Each row of a before or after table is a point. The points were changed in one or more steps. Then noise was added and the rows were shuffled. The steps act on how far a point lies along the listed directions, d1 being the first. Write out the steps. A step turns or swaps two directions, mirrors them in a line or flattens them onto one, adds a multiple of one to another, or multiplies one. Angles are multiples of 10 degrees, from the lower direction toward the higher: turns from -170 to 170, lines from 10 to 170 but not 90. Use the fewest steps. Two steps may share a direction if one is a turn and the other turns, adds or multiplies; they go together, in the order done. Otherwise the lowest direction goes first.

Directions:
(1): [50  8]
(2): [-8 50]
Before (14 x 2):
[[ -9  25]
 [  5  61]
 [ 28  63]
 [-25  -3]
 [  7  70]
 [ 53  -2]
 [ 48  66]
 [ 45  26]
 [-10 -13]
 [ -4  -1]
 [ 82  -4]
 [  2  -3]
 [  6  37]
 [ -7 -17]]
After (14 x 2):
[[ 58  57]
 [ 59  38]
 [  2 -25]
 [ -4   1]
 [ -1  -5]
 [-15 -11]
 [ 36  13]
 [-11 -11]
 [ 59  15]
 [ -9  53]
 [ 27  -6]
 [-16  81]
 [ 68  18]
 [ 18  49]]
Steps: mirror d1 and d2 in the line at 40 degrees

Directions:
(1): [-55 -26 -29  19  10 -51]
(2): [ 36  11 -41  27 -58 -23]
(3): [ 11 -44 -20  53  19  45]
Before (12 x 6):
[[-65 -15  19 -44   5 -62]
 [-68 -10  -9  22  15 -66]
 [-31 -21  18  11  37   1]
 [-34  -1  14 -14  35  -9]
 [ 45 -19 -67  57 -30   9]
 [ 58  23  20 -32   5  65]
 [-36  14   0 -23  24 -41]
 [  0 -21  10   9   6  47]
 [ 14  25  12 -20   2 -46]
 [-88  11  51 -38  31 -80]
 [ 11 -37 -14  37  32  72]
 [ 33  19 -25  37 -36  16]]
After (12 x 6):
[[ 11   8  28 -20  -6  36]
 [ -6  -5 -13  11  13 -51]
 [ 44  25  31 -26   5  77]
 [ -8 -17  30  14  38  27]
 [ 34  40 -15  11 -45  -3]
 [ 14  58  23 -77  -8 -12]
 [-61 -70  -6  22  31 -19]
 [-31 -27 -21  16  45 -17]
 [-91 -68  12  41  60 -36]
 [-27 -48 -18  75  35  12]
 [-32 -14  12  -1  38   7]
 [ 79  24 -39  24 -49  25]]
Steps: turn d1 and d3 by 70 degrees

Directions:
(1): [-11  29  66   1 -56 -37   1  -2   9  59 -23]
(2): [-24   9 -22  35  -9  26  85   2 -52  17 -26]
(3): [-46  -1  -2 -33 -28  65 -29  47  13 -10 -51]
(4): [ 43 -24  64  -1  24  57  23 -44  18  -9 -27]
Before (11 x 11):
[[   1   -5  -44   17    8  -31   12   10  -29  -19   21]
 [   0   10   -2  -14   -8   -6   -9   23   11    3    0]
 [ -35   10  -25   -5  -10   -5  -20   27   13   21    6]
 [  12  -29  -37   23   36  -13   19    1  -20  -30   27]
 [ -11    4  -10    9   -7   -2    0   16  -14   -3   11]
 [  21  -13   47  -16    2    5  -29  -21   53    6   -7]
 [  26    6   -3    5    3  -31   17  -18  -17    9    7]
 [  16  -29   61  -15   17   47    9  -30   22   -7  -32]
 [  -2   -1  -27   10   22  -42  -10  -25    4  -13   37]
 [ -26    9   -1   14  -33  -18    7   22   -2   12    7]
 [ -17  -26 -103   -2   55   61    9   13  -20  -84   12]]
After (11 x 11):
[[ -17   -2   51  -24  -18    7  -42  -13   39    7  -24]
 [  27   -4   11  -12   17   -1   -8   -1   21  -11   12]
 [ -39  -12   19   -2  -30   39   19   38  -10    8  -51]
 [  -6   -7   30    7  -26   43   30    1  -17    6  -50]
 [   2   -5   16   16    3   23   18    0  -13   -4   -4]
 [  18   -3   -2  -39   10  -74 -106    3   71  -11   56]
 [  15  -16   18   27    5   12   46  -17   -8   -3    3]
 [ -36    5  -59   -9    0  -60  -29   28   -7   -9   36]
 [ -62   -9  -37  -23  -14  118   23   40  -14  -44  -73]
 [  17  -17   14    2   40   29    2  -22   23   -1    9]
 [   4   17   19   -2  -29  -18   15   -4  -11   25  -25]]
Steps: mirror d1 and d3 in the line at 140 degrees; multiply d2 by 2.5; multiply d4 by -1

Directions:
(1): [ 22 -13  21   1 -41  -8 -19  22 -56  82  -7  72  -7  37 -37   2 -32 -18]
(2): [  4  89 -16 -32   5   7 -26 -55  44  22  68  20   0  22  -8  31 -14 -25]
(3): [ 30 -38 -60  -8 -43  -7  57  19   5 -30  53 -25 -24  32 -53   0  12 -51]
(4): [-46 -14   3 -29 -13  47  59 -35  -8  33  18   6 -57  38  22 -12  23  72]
(5): [  8 -48  26 -21  48 -36  19 -35 -12 -16 -15   7  10  63  38  84   0 -28]
(6): [-11  16 -81 -14  -9 -63   4 -17 -24  12 -20  42  44  -3  15  -9  76  21]
Before (12 x 18):
[[-19  43 -48 -27  -9 -45 -21 -24 -14  50 -10  82  37  17  41  -1  40  34]
 [  4  48 -48   1 -69  26  -3  11  -1  53  76  45 -25  -2 -21 -66   6  -6]
 [-40  84  48  12  33  46 -36  -5  40  22 -17 -29 -12 -39  43 -61 -26  73]
 [  8 -11  13  48 -58  13  -4  86 -56  40 -30  15 -13 -49 -46 -70 -15  32]
 [-10   7 -65  27  29 -51  -2 -12  46 -92  19 -57  48 -22  41 -15  55 -11]
 [-33  12 -41   6 -16  -4   9   5  -8  22 -11   6  -4 -25  11 -51  25  73]
 [-23  83 -21   9  -5   9 -40  18  34 -12  24 -16  32 -71 -17 -56  30  32]
 [-37   8 -46  13 -27   5  34  35 -26  30 -26  13 -10 -52  28 -91  73 102]
 [  6 -50   8 -14  -8 -50   0  31 -48  -9 -53  20  18   6   2  40   1 -12]
 [ 15 -22 -22  -3  23 -35 -16  19 -12 -13 -28   2  40   5  12  40   3 -21]
 [  7   3 -50 -28 -27 -21   8 -36 -20  44 -16  57   3  37 -16  -8  17  25]
 [ 59 -23   8  17  15 -24 -56  -7  -6 -40 -38   3  46 -22  32  66  -1 -32]]
After (12 x 18):
[[ 26 -66  29  -9  -9  14  19  -6 -27  25 -30  17 -26  47 -22   9 -43   3]
 [ 14  26  23  -3  11  31 -45  19  19  20  10   3  -1  -9  -6  18 -50  -5]
 [ -1  60  34 -29 -34  15 -32   9  11  38  24  25 -22   1 -24  24 -51 -11]
 [ -1 -33  10  -9  60 -53  12   0   5 -66 -13 -32  51  27  29  62  37 -33]
 [ 46 -76  50   0  -9  -5  19  45 -16   0   3   6 -12  51 -14  45 -58 -53]
 [ -7 -87  -2  -1  14 -50  26   6 -63  11 -41  45  15  42  71  17  37   7]
 [  0 -30 -16 -11  21 -21  39 -20  10 -20  26  -8 -15  57  13  40 -13 -18]
 [  1  47 -41 -36   6 -49   6 -48 -26  53  24  59  21  57  12  64  42   1]
 [-21  -2  61  30  64  30 -29 -23  60 -62  18 -75  -4   3  50  12 -39   1]
 [ 19 -25   0 -42  30 -13  70 -37  11 -12  55  -5 -36  98  39  87  20 -22]
 [ 30 -13 -94  -4  13 -67  47  18  24 -79  12 -46  34  28 -11   2  41 -55]
 [ 53  50  27  24 -25  35 -80  -2  19  -6   2  -7  14 -56  -2  17 -38 -20]]
Steps: turn d5 and d6 by -140 degrees; turn d1 and d6 by 20 degrees; turn d3 and d4 by -140 degrees; turn d2 and d4 by -160 degrees

Directions:
(1): [-22  -5 -60   6  25 -52   2  16 -25 -64   0 -12 -48  -2   1 -50 -16  39
   5  31  13 -64  60  76  26  70  -5  -9  18  26   0   4]
(2): [ 26 -11  13   8  -4  23 -40  93  18 -23  55 -34  -5 -54   2 -14 -34 -11
   2  36  15  -7 -50  11   0 -35  65  50  74  29 -26  15]
(3): [ 42  12 -27  23 -55 -30  23 -50 -70  24  23 -30 -28 -26  -5 -26  15   8
 -36  12   4  21 -19  29 -40 -68  20 -81  -5  58 -15  38]
Before (14 x 32):
[[ -17  -10   33   -9   33    9  -12   36   39   -1   11   18   22   -1
    33   33  -35  -38   -8    9    8    1   -1  -40   20    8  -11   70
     9  -48    2  -42]
 [  18   11  -14  -25   21   23    2   25    0  -16   36  -20   23    7
   -23  -14    0  -11   17   29  -17   -6  -12    7   13  -11   47    7
    33   17  -11    5]
 [  50   17   35   -9  -52   35   22  -61  -50   64   -6  -18   14   13
   -12   33   11  -23   -6  -18  -16   79  -28  -53  -39  -54  -19  -38
   -38   -2   22    4]
 [  36   29  -62    0  -62  -48   49  -73  -53   22    5  -28  -39   -7
    -7  -10   12   -6  -35  -10  -10   18    6   26  -59  -49    2 -114
   -36   55   -4   49]
 [  69    7  -59   40  -42  -39   15   21 -100   -2   60  -77  -70  -67
     6  -59  -15   17  -26   76   34  -20   -5   96  -50  -47   67  -75
    35  106  -37   48]
 [  47  -14  -26   18  -22  -13   -2   11  -59  -12   54  -30  -36  -40
     6  -49   19   31  -34   42   19  -31  -10   47  -23  -42   52  -21
    30   67  -35   40]
 [  44   18  -47   38  -75  -21   52  -87  -81   57   -1  -39  -20    4
     0   10   51   -1  -55   29   -3   57  -21    5  -65 -102   41 -111
   -32   73   -2   55]
 [  47   22   -3   15  -10  -31   -1   -1  -57  -10   43  -29  -38  -39
   -13  -14   -8   20   -7    2   46   -3  -28   37  -21  -30   17  -31
    52   56  -55   25]
 [  35   -4    4    0  -35    3  -35   62    2    4   31  -28   22  -42
    -9   -6  -13   10  -13   25   22    2  -53   46  -12  -23   61    6
    57   24  -21  -15]
 [ -11   -4  -41   24  -14  -54    8  -10  -67  -35    3  -45  -40  -50
    21  -33  -12   49  -27   32    1   -7   23   83   -1  -23   11  -63
    13   44    9   36]
 [ -13   15  -23  -13   11  -14    5  -25   -3   -6    4   29  -27   32
   -16   22   15   24    0  -21  -13   13   30   19   16   25   -5   -6
   -16   -5   19    8]
 [  32   25   -1   19  -45    9   15  -48  -49   15    8   -7   21   18
    -7    8    2  -14  -27  -13  -21   16    8  -19  -21  -32   18  -50
   -29   38    2   29]
 [ -46    3   68  -56   46   47   26  -77   60   43  -61   96   77   70
   -29   70   46   -9    5  -74  -61   52   41  -99   24   39  -80   33
  -120 -104   41  -49]
 [ -15   13  -16    2   39  -57   21   25  -23  -82  -15   -7  -60  -17
   -18  -46  -45   20   -6   21   -1  -62   42   89   -5   42   -9  -39
    35   41   -6    1]]
After (14 x 32):
[[  14   20  -15  -26   15   18   15   -7   -7    0   14   -9   27   24
   -24   -8    7   -9    9   14  -21    0    1    2   17   -4   28  -12
     3    8   -5    2]
 [  24   35   15   17  -18  -40   46  -37  -58  -11    1  -17  -45  -33
   -24  -29  -17  -13  -34    5   -4   13  -24   57  -56  -66    6 -105
     6   65  -13   28]
 [ -12   -9   87  -50   33   80  -18   27   76   28    1   52   70    7
   -27   55   13  -22   -2  -30  -51   49  -29  -88   18  -19   -1   82
   -36  -66   11  -27]
 [  12  -13  -39    6    5  -33    8  -10  -53  -30   26   -9  -41   -5
    10  -47   24   43  -22   27   11  -63   47   63   -3   20   10  -21
     1   47  -18   21]
 [ -18   -5  -46   26  -10  -51   12  -12  -62  -40   -1  -42  -38  -44
    16  -39   -8   54  -27   30   -7  -19   27   82    2  -18    7  -57
    11   41   13   38]
 [   9   10  -12   -7   -4   -7    1   -6   -7    4   26   12  -21    6
   -18   19   13   14   -6  -18   -6   29    0   13    4  -22   24   -7
    -1   19   13   20]
 [ -19   14  -94  -14   18  -60    9   29    0  -71    2  -20  -54   -4
    -6  -39  -34   17    7   22    7  -68   68   78    0   76   -5  -19
    20   30   -4   17]
 [ -14   10  -22   12   19   -7   -2   19   -6  -53    2   -2    2   27
    -9  -13  -28    7   -5   11  -17  -49   59   24   18   70   13   15
     7   21    7    6]
 [   1   -1  -17   -8  -11  -14  -14   11    1   -3  -13   -4   21    1
   -13   -3    1   23   -9   12   18  -12    4   53    2   32    8  -19
    12   -3    0  -27]
 [ -20  -14    2  -20   34   18   -7   49   12  -54  -16   -6   -2   31
     1   -4  -36   14   42   19   -4  -23   51    4   39  109  -28   70
    12  -34   38  -30]
 [ -44  -14  -94   20   53  -54    5   45   -2  -93  -25  -23  -60   32
     7  -31   -8   40   10   74   18  -80   89   87   48  113   22   22
    22   23   13    5]
 [  14   10  -87   24    9  -66   31   -2  -82  -37    7  -41  -79  -16
     3  -72  -16   36   -7   68   32  -69   75  118  -13   65   13  -60
     6   69  -12   22]
 [  17   25  -18    3   24  -52   12   -9  -46  -43   15  -10  -48   -9
   -16  -22   -3   38    9    1   41  -39   28   49    6   40  -21  -30
    33   39  -34   11]
 [   5   -1   42   -5    8   12    2   -5   16   40    7   18   32    1
    30   43  -18  -45  -23    0   -1   25  -27  -59   -7  -34  -17   32
   -14  -41   -7  -30]]
Steps: swap d1 and d3; multiply d2 by 0
